Each row is a point. Any point is a mix of the corners, with weights that add up to 1. It lies inside the corners' shape when no weight is negative. Say inside or outside, and name the corners with a negative weight.

Corners:
(1): [-0.47  0.36]
(2): [ 0.61 -0.04]
(3): [-0.28 -0.27]
Points:
[0.31 0.03] => inside
[-0.93  0.04] => outside (2)
[-0.19  0.47] => outside (3)
[-0.21  0.32] => outside (3)
[ 0.33 -0.09] => inside
[-0.37  0.53] => outside (3)

Corners:
(1): [-0.28  0.34 -0.06 -0.80]
(2): [ 0.45  0.03 -0.77 -0.40]
(3): [ 0.26  0.40 -0.03  0.18]
(4): [ 0.36 -0.01  0.56 -0.21]
(5): [ 0.14 -0.88  0.23  1.10]
Points:
[ 0.21  0.08 -0.22 -0.39] => inside
[ 0.34 -0.16  0.25  0.31] => outside (1)
[ 0.37 -0.16 -0.21  0.19] => outside (1)
[ 0.29 -0.02  0.24 -0.18] => inside

Corners:
(1): [-0.03  0.73  0.37  0.13  0.37  0.18  0.41 -0.20]
(2): [-0.05  0.09 -0.40  0.06  0.46 -0.19  0.93  0.29]
(3): [-0.05 -0.12  0.21  0.66  0.47  0.45 -1.43 -0.68]
(4): [-0.35  0.29  0.10 -0.21 -0.33  0.81 -0.74  0.26]
(5): [-0.08  0.07  0.29  0.30 -0.51 -0.12  0.53 -0.26]
(6): [ 0.52 -0.02  0.38  0.57  0.65 -0.01  0.64  0.28]
(7): [-0.41  0.68  0.02  0.20 -0.19 -0.50  0.72  0.72]
(8): [ 0.64  0.49 -0.34  0.51  0.21  0.25 -0.63 -0.24]
(9): [ 0.26  0.19  0.47 -0.15  0.28 -0.42  0.16 -0.07]
Points:
[ 0.12  0.16  0.20  0.28  0.31 -0.05 -0.56 -0.78] => outside (4, 6, 7)
[ 0.14  0.45 -0.03  0.07  0.25 -0.09  0.71  0.17] => outside (3)
[ 0.28  0.23  0.09  0.32  0.23  0.17 -0.03  0.05] => inside
[ 0.06  0.11  0.12  0.30 -0.11 -0.10  0.27  0.07] => outside (1)
[0.06 0.37 0.30 0.38 0.18 0.30 0.00 0.02] => outside (2, 9)

Corners:
(1): [-0.19 -0.09 -0.39 -1.21  0.24  0.25  0.01 -0.09 -0.30  0.64  0.04]
(2): [-0.90  0.62 -0.02  0.33  0.29  0.22 -0.29 -0.26 -0.38 -0.27  0.66]
(3): [-0.18 -0.17  0.33  0.33  0.55 -0.96 -0.53 -0.45 -0.26  0.67 -0.02]
(4): [ 0.16  0.01 -0.47 -0.69  0.01  0.27  0.83 -0.39 -0.06 -0.33  0.36]
(5): [-0.13 -0.57  0.37  0.12 -0.18  0.20  0.54  0.12 -0.46 -0.14  0.47]
(6): [-0.28  0.17  0.45  0.65 -0.62  0.18 -0.29 -0.48 -0.13 -0.09  0.20]
(7): [ 0.08 -0.36  0.23 -0.01  0.01 -0.67 -0.50  0.01  0.25 -0.21  0.58]
(8): [ 0.05 -0.57 -0.36  0.22 -0.15  0.22 -0.18  0.17  0.54  0.07  0.19]
(9): [-0.38 -0.28 -0.07 -0.97 -0.42  0.17  1.47  0.17 -0.08 -0.08 -0.38]
(10): [ 0.15  1.50  0.20 -0.21  0.18 -0.01  0.47  0.29 -0.19 -0.26  0.22]
(11): [ 0.10  0.31 -0.42  0.10  0.07 -0.70 -0.34  0.30 -0.48 -0.29  0.01]
(12): [-0.02 -0.42 -0.13  0.43 -0.09 -1.25 -0.61 -0.10 -0.07  0.82  0.72]
Points:
[-0.03 -0.35  0.08 -0.34 -0.11 -0.13  0.29 -0.14 -0.05  0.31  0.19] => outside (2, 11)
[-0.25  0.27  0.00  0.25 -0.14 -0.16  0.07  0.01 -0.13 -0.22  0.45] => outside (1, 3)
[-0.13 -0.08 -0.10 -0.11  0.10 -0.29  0.07  0.03 -0.17  0.01  0.35] => outside (6)
[-0.11  0.64  0.52  0.45  0.01 -0.55  0.15  0.15 -0.44 -0.20  0.42] => outside (1, 4, 8)
[-0.15  0.13  0.20 -0.07  0.06 -0.26  0.18 -0.06 -0.39  0.01  0.26] => outside (8)

Corners:
(1): [ 0.38  0.50  0.75  0.59 -0.65 -0.05  0.39 -0.50  0.20  0.19  0.66 -0.63
  0.49 -0.45]
(2): [ 0.25  0.24 -0.05  0.16  0.55  0.18  0.44  0.43  0.65 -0.40  0.12  0.00
  0.51  0.70]
(3): [ 0.45 -0.33  0.16 -0.37  0.20  0.30 -0.42 -0.66  0.07  0.46 -0.16 -0.75
 -0.27 -0.29]
(4): [-0.36 -0.29  0.46 -0.12  0.73 -0.18  0.51 -0.11 -0.31  0.48 -0.16  0.67
  0.12 -0.51]
(5): [-0.31  0.25 -0.42 -0.09 -0.44  0.16 -0.09  0.15 -0.34 -0.14  0.67  0.91
 -0.21  0.80]
(6): [ 0.03  0.48  0.61  0.24  0.71  0.44 -0.73 -0.94  0.28 -0.25  0.53 -0.22
  0.20 -0.31]
(7): [ 0.09 -0.24  0.35  0.73 -0.21 -0.76 -0.34 -0.79 -0.30  0.70  0.22 -0.09
  0.20  0.04]
(8): [-0.49  0.00  0.05  0.61  0.44  0.29  0.95 -0.02 -0.04 -0.30  0.21  0.85
 -0.34  0.98]
(9): [-0.88  0.51  0.13 -0.22  0.71  0.09 -0.01  0.12 -0.71  0.78 -0.07  0.11
 -0.26 -0.70]
(10): [-0.32 -0.51 -0.17 -0.40 -0.45 -0.19 -0.02  0.33 -0.76  0.24  0.03 -0.30
  0.54  0.77]
(11): [-0.78 -0.38 -0.27 -0.07 -0.16 -0.08 -0.07  0.44  0.32 -0.13 -0.41 -0.42
  0.06 -0.24]
(12): [ 0.15  0.60 -0.36  0.01 -0.49  0.11 -0.12 -0.50 -0.81 -0.20  0.26  0.06
 -0.06 -0.51]
(13): [-0.21  0.19 -0.23  0.17 -0.42  0.37 -0.01 -0.34 -1.02  0.84 -0.48  0.70
  0.30  0.32]
(14): [-0.32  0.16  0.43  0.36 -0.14 -0.39 -0.37  0.20  0.70 -0.86 -0.18  0.00
 -0.29  0.29]
(15): [-0.59  0.03 -0.30 -0.35  0.22 -0.27  0.72 -0.56 -0.16  0.39 -0.30 -0.19
  0.60  0.53]
Points:
[-0.27 -0.08 -0.03  0.24  0.05 -0.05  0.39 -0.17 -0.17  0.51 -0.10  0.32
  0.05  0.18] => outside (6, 10, 12, 14)
[-0.24 -0.09 -0.01  0.06  0.18 -0.02 -0.03 -0.24 -0.22  0.23 -0.10  0.14
  0.00  0.19] => outside (1)
[-0.16  0.03  0.22  0.19  0.07 -0.09 -0.06 -0.13 -0.18  0.15 -0.02 -0.10
  0.10 -0.06] => outside (5, 15)
[-0.20  0.57  0.44  0.59  0.22 -0.06  0.32 -0.36  0.19 -0.07  0.14  0.11
  0.26 -0.39] => outside (3, 5, 10)
[-0.26  0.08  0.20  0.12  0.17 -0.03  0.14 -0.10 -0.03  0.23  0.10  0.05
  0.12  0.09] => outside (12)

Corners:
(1): [ 0.12 -0.41  0.69 -0.15  0.28  0.54  0.05  0.07 -0.71 -0.25  0.05 -0.40
  0.62  0.08  0.00 -0.68 -0.56 -0.02  0.41 -0.14]
(2): [ 0.03  0.57 -0.08  0.01 -1.18  0.79  0.31  0.35  0.87  0.68 -0.03  0.92
 -0.67  0.31  0.57 -0.11  0.11 -1.01  0.36  0.05]
(3): [-0.33 -0.11 -0.36  0.70 -0.64  0.28 -0.39 -0.39  0.09  1.26 -0.26 -0.05
  0.03  0.11 -0.02 -0.88  0.41  0.12  0.06 -0.24]
(4): [-0.65 -0.15 -0.89 -0.22 -0.25 -0.19  0.29 -0.04 -1.02  0.12 -0.65 -0.02
  1.60 -0.18 -0.02  0.19 -0.24  0.14  0.05  1.16]
(5): [ 0.05 -0.27  0.77  1.03  0.49  0.07  0.90  0.01 -0.50 -0.25 -0.31 -0.40
 -0.33 -0.73  0.17 -0.16 -0.09 -0.38  0.35  0.52]
(6): [ 0.06  0.64 -0.01  0.15  0.07 -0.37 -0.41  0.83 -0.41  0.36  0.37  0.47
 -0.09 -0.57 -0.25  0.10  0.03 -0.35 -0.91 -0.84]
(7): [-0.01 -0.78 -0.16 -0.31  0.36 -0.95 -0.03  0.79  0.49 -0.22 -0.51  0.51
 -0.59  0.13 -0.05 -0.10 -0.05 -0.08  0.23  0.34]
(8): [-0.86  0.40 -0.18 -0.22  0.04 -0.05  0.60  0.51  0.30 -0.06 -0.02 -0.08
 -0.31  0.62  0.21  0.00  0.14 -0.84  0.47 -0.62]
(9): [ 0.61 -0.28  0.33 -0.34 -0.45  0.19  0.01 -0.09  0.03  0.09  0.10  0.05
  0.15  0.26  0.62  0.88  0.04  0.25  0.42 -0.44]
(10): [ 0.20 -0.50  0.28 -1.08 -0.40 -0.64 -0.22 -0.08 -0.43  0.20 -0.19 -0.52
  0.52 -0.30  0.13 -0.20  0.29  0.03 -0.01  0.07]
(11): [ 0.56  0.28  0.11  0.22 -0.10 -0.43 -0.11  0.68 -0.08 -0.46  0.09 -0.79
 -0.06 -0.23 -0.44 -0.48  0.04 -0.62  0.09 -0.12]
(12): [-0.64 -0.59 -0.28  0.18 -0.41 -0.48 -0.16 -0.52  0.57 -0.15 -1.00  0.90
 -0.03  0.45  0.29 -0.27 -0.03  0.02 -0.57  0.07]
(13): [ 0.44 -0.30 -0.22 -0.17  0.71 -0.24  0.43  0.46 -0.04  0.68 -0.18  0.63
  0.40  0.17 -0.25  0.21  0.55 -0.36 -0.05  0.47]
(14): [ 0.12  0.25 -0.14  0.05 -0.55  0.20 -0.55 -0.47 -0.11 -0.35 -0.06  0.12
 -0.61  0.13  0.04  0.67 -0.60 -0.11 -0.08 -0.43]
(15): [ 0.19 -0.42 -0.50  0.02 -0.32  0.29 -0.42  0.14 -0.09  0.29 -0.23 -0.25
 -0.33 -0.41  0.59  0.20  0.61 -0.33  0.09 -0.32]
(16): [ 0.07 -0.39  0.52  0.13  0.59 -0.30  0.06  0.26 -0.36 -0.93  0.40 -0.27
  0.22 -0.27 -0.76 -0.43 -0.01 -0.36  0.59 -0.48]
(17): [-0.55  0.30  0.19  0.38  0.17  0.73  0.31  0.46  0.04  0.06 -0.26 -0.16
 -0.38  0.43 -0.70  0.19  0.76  0.44  0.18 -0.20]
(18): [ 0.43  0.15  0.26 -0.37 -0.01  0.27  0.65 -0.48 -0.50 -0.45 -0.72 -0.58
  0.04  0.11  0.27  0.12 -0.57  0.65  0.79 -0.05]
(19): [-0.18 -0.15  0.64  0.30  0.98  0.16  0.32 -0.22  0.20 -0.58  0.88  0.08
  0.17  0.16 -0.18 -0.33  0.57  0.68 -0.28  0.00]
(20): [ 0.56  0.19  0.51 -0.30  0.30  0.68 -0.76 -0.10 -0.04  0.27 -0.16 -0.24
 -0.03 -0.63 -0.06  0.21 -0.16  0.06  0.47 -0.69]
(21): [-0.96  0.78 -0.13  0.87 -0.37 -0.27 -0.18  0.28 -0.46 -0.06 -0.08 -0.20
 -0.38  0.38 -0.26 -0.91  0.83 -0.40  0.18 -0.36]
Points:
[ 0.08 -0.18  0.04 -0.05  0.00 -0.18  0.10  0.16 -0.12 -0.02 -0.20 -0.03
  0.10 -0.07  0.11 -0.14  0.04 -0.14  0.21  0.03] => outside (14, 17)
[-0.07 -0.11  0.08 -0.04  0.10 -0.14  0.14  0.17 -0.12 -0.09 -0.09  0.06
  0.22 -0.03  0.05 -0.16  0.15 -0.17  0.09  0.02] => outside (3, 14, 17)
[-0.24  0.40  0.08  0.85 -0.40  0.69  0.10 -0.22  0.19  0.46 -0.20 -0.03
 -0.62  0.36  0.25 -0.37  0.47 -0.26  0.27 -0.30] => outside (4, 6, 7, 10, 16)
[-0.05 -0.02 -0.08  0.05  0.00 -0.08  0.02  0.15 -0.01  0.15 -0.14  0.16
  0.00 -0.01 -0.02  0.02  0.26 -0.11 -0.02 -0.07] => outside (1)
[ 0.09 -0.13  0.29  0.13  0.06  0.08  0.08  0.02 -0.15 -0.02 -0.14 -0.11
 -0.02 -0.18  0.05 -0.02  0.05 -0.09  0.22 -0.10] => inside
[-0.34  0.35  0.18  0.15 -0.31  0.11  0.30  0.15 -0.15 -0.11  0.01 -0.20
 -0.16  0.25  0.07 -0.24  0.01 -0.11  0.21 -0.13] => outside (12, 13, 15, 16, 20)
[-0.08 -0.09  0.03  0.01 -0.19 -0.04 -0.05  0.01 -0.09  0.08 -0.20 -0.02
  0.02  0.06  0.09 -0.11  0.17 -0.06  0.10 -0.16] => inside
